Every row gives one point. To make a cloud, some directions were put in groups of two or more. Within a group, all points are equally far from the middle, so they leave a hole (a ring in 2 directions, a hollow ball in 3). The other directions are filled evenly. Then the cloud was stretched, turned, moved and blurred a little. How many holes are there, and how many directions does each take, smallest first?
(in the rows, 128 means zero)

Cloud:
[[208 129  86]
 [127 132 171]
 [155 152  72]
 [102 118 139]
 [168 130 164]
 [186 170 152]
 [119 211 110]
 [134 119  61]
 [179 187 163]
 [ 93 148 164]
 [161 216 124]
 [ 93 198 114]
 [180 190 120]
 [101 206 112]
 [208 132 115]
 [158 202 108]
 [122 108  66]
 [191 172 130]
 [150 104 154]
 [163 178  93]
 [104 124  92]
 [163 220 130]]
Holes: 1 (2)

Cloud, 29 rows:
[[154  54 101 123]
 [163 143 117 200]
 [154  94 185 178]
 [125  84 172  83]
 [ 64 143 153 131]
 [133 165  95 188]
 [ 90 176 133 162]
 [172  82 113 183]
 [123 134 116  55]
 [ 82 183 151 190]
 [137 185 174 169]
 [ 95 192 183 171]
 [100 128  62 105]
 [ 98  72  89 123]
 [ 88 132 117 103]
 [181  95 104 185]
 [185 154 161 154]
 [106  94 100  86]
 [136 161  83  93]
 [134  91 190 200]
 [144  93 183  42]
 [120  67 139 197]
 [128  53  89 186]
 [146 167  91  89]
 [199  60  86 115]
 [ 59 130  79 162]
 [186 125 160 168]
 [154 186 171 137]
 [ 50 102 101 164]]
Holes: 1 (2)

Cloud, 54 rows:
[[ 89  79  76 126 171  71]
 [144 131  98 108 209 171]
 [137 148 159  87 159 116]
 [137  94 159 109 236 147]
 [111 113 160 117 136 188]
 [ 68 148  75 171 130 164]
 [201  53 127 111 173  96]
 [122 185 136 182 193 159]
 [178  86 153  93 201 175]
 [117  45 213 157 104 118]
 [133 170 176 172 167 116]
 [128 162  91 146 173 196]
 [139 106 137  79 117  78]
 [181 172 128 144 196  96]
 [150 181 144 187 143 111]
 [103  93 149 147 180 175]
 [113 171 182 136 203 103]
 [133  45 137 154 175 131]
 [110 146 155 142 188 200]
 [111 142 208 158 143 185]
 [111 206 144 195 205 114]
 [126 158 153 105 164 150]
 [157  75 100  97  85 119]
 [169 218 125  98 125  92]
 [154 157 126 145  86 158]
 [ 79  74 138 155 156  75]
 [139 163  57 147 184 154]
 [163  99  88  66 155 159]
 [155 162 148  59 121  85]
 [156 130  87  61 132 163]
 [154  91 124 133 179 131]
 [166 209 174 144 168 140]
 [108 155  77 111 187 162]
 [139 131 141 185  86 108]
 [ 55 183 146 107 124 171]
 [125  95 154 121 122 103]
 [152 126 151 159 133 189]
 [126 121  88  53 213 117]
 [184 160 112  96 110  73]
 [143 130 198 184 154 119]
 [191 134 118 108 114  55]
 [135 114  82  79 144 114]
 [191 171  98 124 175 149]
 [193 150 156 112 130 189]
 [ 79  81  86 115 191 133]
 [174 135 187 118 249 108]
 [ 60 138 105 160  74 101]
 [111 175  68 129 117 159]
 [193 172 133 169 165 152]
 [151 155 118  78 219 101]
 [100  92 213 125 185 141]
 [166  91 109 148 148  72]
 [163 184 126 136 136 170]
 [141 122 132 100 195 115]]
Holes: 0

Cloud (82 x 8):
[[113 206 124 117 125 219 130 100]
 [121 199 145 112  72 127  96 171]
 [106 119 160 193  54 114 107 146]
 [133 166 166 177  57 103 131 153]
 [205  96 134 153 142 191 105 175]
 [113 113 140 206 123 194 177 158]
 [118 152  83 168  51 111 170 108]
 [ 82 143 118 131  98 168 212  90]
 [148  92 168 119 136 214  84 175]
 [ 90 165 174 131  78 126 169 137]
 [129 100 189 117 107 182 153  53]
 [149  69 171  80  91 174 154 115]
 [153 113 175  80 121 121 176 105]
 [162 175 147 163 100  84 111 163]
 [147 153 122 125  66 113 204  69]
 [121  56 143 171 141 107 137 125]
 [116 114 103  97  69 114  63  84]
 [ 59 111 155 116  12 160 125 138]
 [130  77 173  78  74 128 158 146]
 [136  69  78 121  75 135 186 155]
 [166 178  56 157 125 212 144 135]
 [ 98  99 140  66 119 149 172 159]
 [ 87 136  76 136 119 232 107 108]
 [208  84  98 156  81 164 109 162]
 [168  86 115 162  82 165  51 169]
 [138  51  75 118  92 204 149 152]
 [125 144 132 107  76 146 214 105]
 [104 119  66 161  56 145 205 168]
 [ 93 160 162 124  64 126 164 172]
 [145 150 178 136  55 187 172  72]
 [ 99  38 109 171 116 176 160 153]
 [165 100 110 125  99 189 100  58]
 [116 110  49 122 104 140  60 184]
 [181 178 161 127  85 215 147 141]
 [138 145 137 174 151 148 178 183]
 [129 184  97 151  44 110 128  62]
 [140  80 193  86 137 151 150 104]
 [137  80 158  92 115 223 126 200]
 [183  91 177 141  64  98  63 145]
 [160 129 172 204  47 127 104 112]
 [107 166 103  94   7 160 138 167]
 [ 24 127  72 130 124 154 107 126]
 [ 89  78 171 107  43 158 146  99]
 [ 79 148  74 186  64 126 142 190]
 [142 152  73 147 149 126  93 188]
 [143  65 116  94  81 129 175 100]
 [106  98 102 143  38 188 144  88]
 [102 115 140 108 106 146  33 214]
 [152 112 107 110 189 142 123  67]
 [145 150 151  95  99 124  52 184]
 [127 130  86 173  76 108 169 180]
 [127 177 122 110  10 151 140 123]
 [ 52 114  70 114 100 140  69 128]
 [138 113 181 174  88 214 120 142]
 [ 76  94 148  71 155 196 115 183]
 [147 152  84 105  88 228 181 139]
 [126 189 104 131  87 217 112  77]
 [124  63 159  88  92 175 157  93]
 [143 174 125 128  17 162 145  79]
 [142 171  99 189 148 158  67  71]
 [198 162  94 172 144 197 120 177]
 [185 158 112 145  69 173 197  59]
 [138 146 121 117  78 188 215 103]
 [185 153 109 150 145 112  57 162]
 [142 130 173 111 133  91 104 167]
 [128  99 159  86 131 214 108 109]
 [123  63 113 158 177 156 138 132]
 [154 143 144 129 175 140  85 187]
 [ 59 179 104 119  61 138 102  98]
 [247 135 112 163 152 162  95 115]
 [126 151 145 165  61 111 143 195]
 [124 202 106 139  71 131  86  44]
 [141 138 119  75  91 115  54  84]
 [ 77 100 104  88 139 228 111 125]
 [131 186 126 151 157 176 113 207]
 [126  66 117 152 170 124 144 101]
 [ 92 160 194 133 160 154 104  87]
 [105 129  71 172  31 150 182 145]
 [195  95  88 127  55 131 152 112]
 [165 144  88 116  59  87 142  99]
 [ 73 139  94 102 115 218  74 113]
 [201 125 170  87 112 193 126 122]]
Holes: 3 (2, 2, 3)

Cloud (96 x 9):
[[106 109  97 161 156 121 126 120  63]
 [142  71 121 188 150 133 152 184 153]
 [209  79  72 158 139 150 139 116 225]
 [182 134  83 162  72 186 175 173 160]
 [189 116 153 189  97  93 163 126 151]
 [ 79 129 108 186 143 100 108 135  56]
 [166  93 145 113 126 166 157 184 124]
 [137 102  93 172 117 147 103 161 168]
 [133 117  71 172 127 103 102 138 194]
 [118 170  82 210 100  54 106 232  78]
 [143 106  72 196  99 154 189 141 174]
 [212 153  96 177 112 147 215 102 100]
 [147 134  16 110 111 147 148 160 138]
 [156 159 184 131 166 112 166 152 219]
 [161 115 203  79 127 178 106  75 111]
 [ 98 164  39 194 132 125 216 150  92]
 [179 129  54 249  99 115  94 127  88]
 [102 214 187 120 137 101 113 162 152]
 [106 191 185 112 226 144 143 136 200]
 [131 147 172 128 139  83 165  70 155]
 [ 55 174  60 124 188  89 122 147 142]
 [133 124 187 155 170 131 185  94  37]
 [133 163 119  70 137 114 169 174 105]
 [ 64 181 132 156 108  74 142 176  28]
 [163 123 162 102 200 192 167  67 143]
 [137 138  90 148  63  74 105 178  52]
 [173  83 121 170  68 158 144 173 144]
 [132 175 172 130 106 131 116 103 178]
 [102 143 160  65 197  85  79  54 111]
 [166  60 106 113  82 153 184 142 133]
 [196 165  91 109 119  73  67 152 146]
 [191  99  92 241 129 138 176 141 118]
 [191 143  46 155 106 146 190 215 114]
 [113 147  46 106 148 168 141 119 121]
 [129 182  85 144  80 148 112 198 117]
 [166  99 168  87 103 111 192  81 197]
 [153 164  99 115 107 207 138 122 136]
 [127 120  79 174 142 173 190  82  60]
 [140 189 141 205 154 103 132 198  94]
 [183  97  77 150 109 137 165  89 238]
 [ 89 123 130  87 178 141 200 157 178]
 [179  97 121 131  76 235 175  52 134]
 [182 205  48 126 152 118 153 170 143]
 [197 163  62 176 106 165 133  96  80]
 [136 134  75 127  87  89 135 227 147]
 [140 155  70 191 183 107  82 187 127]
 [ 91 116 113 116 157  86 165 218 187]
 [168 143  55 183  79  40 110  96 114]
 [152 164  23 195 114  79  85 146  90]
 [126 112  85 169 158 137 224 110  99]
 [164 127  93  71  97  95 189 132 131]
 [136  96 183 106  91 144  82  97 119]
 [117 147 145 192 135 165 136 110 129]
 [136 121  22 183 119  93 123 191  45]
 [155 123 120 113 164 146 105  60 143]
 [132 176 156 144 205 180 113 125  72]
 [162 142 195 175 160 121 175 117  76]
 [200  97  65 115 160 119 149 128 150]
 [166  48  83 120  58 143 176 141  97]
 [163 212  97 139 184 118 199 159 127]
 [116 218  92 126  93 146 122 144  58]
 [129 168  80 135 125 143  71  95 212]
 [ 97 193  74 100 193 167 116 132 138]
 [187 126 129 160  35 173 152  94 127]
 [133  70  84 132  42 101 116 161 111]
 [172 171 165  64 139 131 188 134 191]
 [173 134 107 138  95 151  80 170 152]
 [116 140 129 152 112 123 132 162 170]
 [218 147 107 150 113  80 147 178 142]
 [124 104 101 193  43  92 146  85 103]
 [136 135 114 126 196 114 114 117 129]
 [199 106 161  98 160 182 158 128 118]
 [ 98 107 145  87 141 141  92 106 105]
 [177 121  60 144  82 165  91 120 109]
 [110 173  80  72 166 117 128 177  98]
 [162 119  51 129 113  58 113 111  84]
 [ 96 204  72  96 183 124 146 112  80]
 [112 196  95  90  79 108 125  87  60]
 [124 142  48  86 152 100  96 183 146]
 [167 125  98 147  80  70 142 201 102]
 [113 174  99 153 167 101 209 169 179]
 [173 104  57  95 119 150 158  85 128]
 [114 201 103  82 147  45 133 201 112]
 [143 148 106 146  83 134 185 117  25]
 [191 145 128  82 119 184 195 110 156]
 [125 142  13  98  91 103  78 144 153]
 [ 95 169 124 144 171 102 181 119 134]
 [176 117 165 176 122  95 180 127 152]
 [102 155 115 155 158  67 118 213 196]
 [120 174 156 138 171  27  86 124 123]
 [133 148 189 111 141  59 173  77 106]
 [ 98 145  60 176  96  69 155 102  78]
 [180 190  99 120 206 133 143 127 147]
 [148 166 181 151 116 169 157 193 131]
 [131  51 166 100 113 151 174 124 121]
 [139 141 237  75 123  99 117  80 172]]
Holes: 1 (3)
